Each row of a before or after table is a point. One or more steps were done to the points. Then noise was added and the rows were shuffled. The steps act on columns, c1 being the first. Name the steps. A step turns or swaps two columns, mirrors them in a line or flattens them onto one, adds a multiple of one to another, or multiplies or shifts one. Angles are multiples of 10 degrees, from the lower column toward the higher: turns from -170 to 170, lines from 10 to 170 but not 90. Use the fewest steps. Two steps may share a column if one is a turn and the other turns, adds or multiplies; they go together, in the order done. Otherwise the lowest column goes first.

Before (12 x 2):
-6,-43
-20,-2
-2,23
9,19
26,42
38,41
-3,-36
-50,-3
5,17
41,11
-9,1
-18,20
After (12 x 2):
76,40
-6,-36
83,12
-100,-4
-18,1
-12,-43
52,42
18,19
-37,20
-40,-1
-3,23
10,17
Steps: multiply c1 by 2

Before (8 x 8):
10,37,-16,9,2,17,20,12
53,2,-48,39,13,-49,29,-58
-66,-58,-31,-49,34,30,24,2
14,26,0,-38,-29,-5,8,-12
47,-8,31,8,19,-24,69,-43
11,4,-7,25,-9,-9,59,-73
-13,30,-13,-29,34,3,12,-34
-86,-47,29,-27,23,4,-8,-11
After (8 x 8):
11,3,-5,15,0,-8,61,-34
-81,-47,26,-25,-37,5,-15,30
24,-7,32,-3,40,-25,69,-4
-68,-59,-30,-55,-18,35,19,38
37,2,-47,31,42,-43,33,-16
-34,31,-11,-30,21,0,6,2
6,32,-11,2,5,17,25,51
29,25,-1,-35,-13,-5,0,29
Steps: turn c1 and c5 by 40 degrees; turn c4 and c7 by 10 degrees; shift c8 by 40

Before (11 x 12):
24,-35,8,-15,33,30,37,33,-1,19,-14,32
-1,17,31,21,26,7,1,-38,-46,45,14,3
24,39,8,-9,54,-20,39,28,-49,-24,-4,19
-17,37,25,-16,33,-16,32,6,-21,-36,-72,-34
-9,-8,-11,-31,-3,-15,53,-28,-8,48,2,-18
9,52,-28,29,-6,45,67,-30,11,27,-37,20
6,-21,-38,-4,9,33,47,-28,14,-4,1,-44
48,18,25,-46,45,2,11,39,32,-11,-51,-55
31,-34,-3,29,-28,-23,-12,-9,23,45,11,5
24,12,39,-26,13,30,66,39,-51,-40,5,-39
-31,12,-27,-8,-29,-8,-20,-34,10,43,22,27
After (11 x 12):
-33,-6,-81,-10,12,-9,-22,-35,-32,-40,23,27
22,-47,120,-27,-12,31,65,42,31,42,3,-39
28,25,21,-14,-26,31,38,32,31,-19,-12,29
24,-45,23,-6,18,-24,39,26,64,26,-3,17
48,32,73,-43,35,2,10,40,35,11,-53,-55
0,-38,90,21,-2,7,2,-39,41,-48,15,3
8,25,-114,-3,-9,33,48,-29,4,3,0,-42
7,-21,-84,28,48,45,68,-30,-10,-25,-37,24
31,28,-8,30,-25,-21,-13,-10,-34,-42,13,3
-9,-3,-31,-34,-11,-14,51,-27,-4,-47,3,-17
-18,-24,77,-13,29,-19,32,4,36,36,-70,-35
Steps: turn c5 and c9 by 110 degrees; turn c2 and c5 by 120 degrees; multiply c3 by 3; multiply c10 by -1
